Each row is a point. Any point is a mix of the corners, with weights that add up to 1. It lies inside the corners' shape when no weight is negative. Is each point inside? If not, which corners have a negative weight?

Corners:
(1): 0.084, -0.018
(2): -0.065, 0.023
(3): -0.002, 0.041
Points:
-0.044, 0.018 => inside
0.030, -0.007 => outside (3)
-0.057, 0.022 => inside
-0.002, 0.007 => inside
0.079, -0.027 => outside (3)
0.023, 0.035 => outside (2)

Corners:
(1): 0.007, 0.021, -0.056, 0.012, -0.086, -0.018, -0.044, -0.022, 0.065, -0.080, -0.046
(2): -0.031, 0.001, -0.092, 0.020, -0.022, 0.047, -0.053, -0.023, 0.024, -0.024, 0.019
(3): 0.000, 0.014, -0.058, 0.009, -0.061, 0.040, 0.025, 0.043, 0.018, 0.078, -0.048
(4): -0.065, -0.041, 0.017, -0.061, -0.043, 0.037, 0.071, -0.019, -0.066, -0.020, -0.010
(5): -0.006, -0.077, -0.007, -0.015, 0.021, 0.026, 0.055, -0.002, 0.004, -0.033, 0.001
(6): -0.013, -0.001, -0.003, 0.042, 0.041, -0.145, -0.012, 0.069, -0.041, -0.048, 0.051
(7): 0.023, 0.045, 0.031, -0.012, 0.066, -0.036, -0.021, 0.027, -0.017, -0.020, 0.024
(8): -0.046, -0.013, 0.098, 0.048, 0.010, -0.028, 0.005, 0.063, -0.022, 0.022, 0.042
(9): -0.052, 0.062, -0.087, 0.012, -0.009, 0.014, 0.022, 0.015, 0.055, -0.059, -0.068
(10): -0.024, 0.060, 0.014, 0.052, -0.005, -0.105, 0.057, 0.016, -0.006, 0.053, 0.084
(11): -0.051, -0.034, 0.035, 0.049, 0.077, -0.085, -0.010, -0.016, -0.065, 0.026, -0.009
(12): -0.078, -0.023, -0.020, -0.087, -0.005, -0.008, -0.005, -0.042, 0.030, -0.051, -0.006
Points:
-0.026, 0.000, -0.020, -0.007, -0.010, -0.005, 0.010, 0.015, 0.014, -0.021, 0.002 => outside (11)
-0.024, 0.013, -0.030, -0.006, -0.013, -0.010, -0.008, -0.001, 0.021, -0.032, -0.013 => inside
-0.060, -0.008, 0.021, 0.005, 0.035, 0.002, 0.022, -0.011, -0.008, -0.014, 0.012 => outside (1, 3, 6)
-0.018, 0.017, -0.029, 0.025, 0.001, -0.026, 0.002, 0.022, 0.001, -0.020, -0.002 => outside (12)
